Each row of a before or after table is a point. The points were changed in one or more steps. Then noise was added and the rows were shuffled. The steps act on how far a point lies along the listed directions, d1 being the first. Name the steps. A step turns or swaps two directions, mirrors them in a line or flattens them onto one, adds a multiple of one to another, or multiplies one. Angles are multiples of 10 degrees, from the lower direction toward the higher: turns from -170 to 170, lines from 10 to 170 but not 90. Use the fewest steps. Two steps may share a direction if one is a turn and the other turns, adds or multiplies; they go together, in the order done. Otherwise the lowest direction goes first.

Directions:
(1): -0.17  0.43 -0.25
(2): -0.09 -0.28 -0.43
(3):  0.49  0.10 -0.17
Before (8 x 3):
0: -0.04 -0.03  0.13
1:  0.00  0.03 -0.07
2:  0.59  0.19 -0.01
3: -0.17  0.18  0.00
4: -0.05 -0.06  0.15
5:  0.04  0.17 -0.13
6: -0.01  0.02  0.13
7: -0.01  0.29  0.13
After (8 x 3):
0:  0.07 -0.31 -0.03
1: -0.07 -0.11  0.13
2:  0.05  0.03 -0.11
3:  1.70  0.20 -0.44
4: -0.38 -0.23 -0.04
5: -0.21 -0.09  0.20
6: -0.24 -0.06  0.21
7:  0.27 -0.05 -0.26
Steps: swap d1 and d2; multiply d3 by 3

Directions:
(1): 0.32 0.44 0.17 0.19
(2):  0.38 -0.33 -0.18  0.28
(3): -0.34  0.09 -0.13  0.48
Before (13 x 4):
0: -0.24 -0.36 -0.28  0.12
1:  0.00  0.10  0.13 -0.36
2: -0.21 -0.38 -0.32  0.07
3: -0.23  0.13  0.06  0.00
4: -0.03 -0.11  0.15 -0.31
5: -0.33  0.04  0.09 -0.10
6:  0.07 -0.29 -0.18  0.28
7:  0.18  0.12 -0.05 -0.05
8:  0.21 -0.07  0.22 -0.02
9:  0.46  0.34  0.23 -0.26
10:  0.20 -0.08  0.04 -0.08
11: -0.09 -0.39  0.01  0.04
12: -0.42 -0.09 -0.07 -0.17
After (13 x 4):
0:  0.33 -0.28  0.24 -0.72
1:  0.07 -0.32  0.00  0.22
2: -0.41  0.02 -0.04  0.20
3: -0.38 -0.28 -0.22  0.07
4:  0.71  0.23  0.46 -1.19
5:  0.38 -0.05  0.35 -0.37
6:  0.23  0.14  0.02 -0.29
7:  0.00 -0.01 -0.18  0.65
8:  0.42 -0.05  0.17 -0.40
9: -0.11 -0.31 -0.43  0.57
10: -0.41 -0.13 -0.06  0.06
11:  0.29 -0.14  0.19 -0.85
12: -0.24 -0.25 -0.39  0.68
Steps: turn d1 and d2 by -40 degrees; multiply d3 by 3

Directions:
(1):  0.47 -0.03  0.37  0.17 -0.25 -0.31
(2): -0.35 -0.26 -0.21  0.32 -0.16 -0.44
(3): -0.11 -0.44  0.15 -0.46 -0.33  0.07
(4): -0.31 -0.11  0.56  0.12  0.34  0.01
Before (9 x 6):
0: -0.06  0.10 -0.24 -0.08  0.45  0.29
1:  0.35 -0.24  0.06 -0.29 -0.21 -0.20
2: -0.09 -0.01 -0.54  0.38 -0.03 -0.42
3:  0.46 -0.22  0.72 -0.34 -0.38  0.00
4:  0.21  0.09  0.09  0.28  0.01 -0.16
5:  0.05 -0.36  0.58 -0.26 -0.26 -0.24
6: -0.49 -0.08  0.69 -0.23  0.29  0.10
7: -0.02  0.10 -0.20  0.23 -0.19 -0.12
8:  0.10  0.14  0.54  0.03  0.24  0.05
After (9 x 6):
0: -0.12  0.13 -0.26  0.18 -0.11 -0.01
1:  0.03 -0.34  0.57 -0.26 -0.26 -0.24
2:  0.05  0.12 -0.16 -0.06  0.40  0.24
3: -0.41 -0.11  0.73 -0.22  0.27  0.06
4:  0.22  0.13  0.68  0.08  0.17 -0.06
5: -0.34  0.03 -0.76  0.29  0.09 -0.24
6:  0.40 -0.23  0.10 -0.29 -0.25 -0.24
7:  0.19  0.10  0.06  0.30  0.04 -0.19
8:  0.64 -0.21  0.85 -0.23 -0.48 -0.16
Steps: add -0.7 times d2 to d1

Directions:
(1):  0.30  0.38 -0.15 -0.24  0.17 -0.33 -0.39 -0.36
(2):  0.22  0.45  0.16  0.00  0.21 -0.10  0.63  0.11
Before (10 x 8):
0:  0.68  0.62 -0.27 -0.41  0.34 -0.66 -0.48 -0.70
1:  0.23  0.14  0.27  0.18 -0.12 -0.22  0.17  0.05
2: -0.06 -0.16 -0.22 -0.19 -0.18  0.01 -0.71 -0.18
3: -0.36 -0.77  0.15  0.25 -0.28  0.25 -0.16  0.13
4:  0.06 -0.17  0.25  0.32  0.03  0.21  0.66  0.30
5:  0.23 -0.02  0.07 -0.06  0.09 -0.15  0.45  0.15
6:  0.12  0.16 -0.11  0.01  0.05  0.09  0.16 -0.10
7:  0.15  0.36 -0.01  0.11  0.26 -0.10  0.66  0.15
8:  0.04 -0.30  0.00  0.03 -0.20 -0.06  0.00  0.13
9: -0.42 -0.50  0.05  0.18 -0.48  0.47  0.06  0.20
After (10 x 8):
0:  0.20  0.10  0.28  0.20 -0.11 -0.11  0.19  0.08
1: -0.03 -0.24  0.31  0.39 -0.04  0.35  0.72  0.39
2:  0.00 -0.23  0.03 -0.04 -0.20 -0.08 -0.04  0.08
3:  0.09  0.08 -0.14 -0.09  0.06  0.15  0.21 -0.01
4:  0.15 -0.12  0.01 -0.09  0.07 -0.08  0.60  0.28
5:  0.04  0.00 -0.35 -0.32 -0.13 -0.11 -0.79 -0.26
6:  0.04  0.16  0.06  0.22  0.17  0.12  0.86  0.29
7: -0.37 -0.40  0.04  0.13 -0.39  0.37 -0.11  0.06
8: -0.28 -0.64  0.04  0.15 -0.16  0.14 -0.30  0.02
9:  0.68  0.63 -0.28 -0.39  0.29 -0.67 -0.48 -0.69
Steps: add -0.5 times d2 to d1
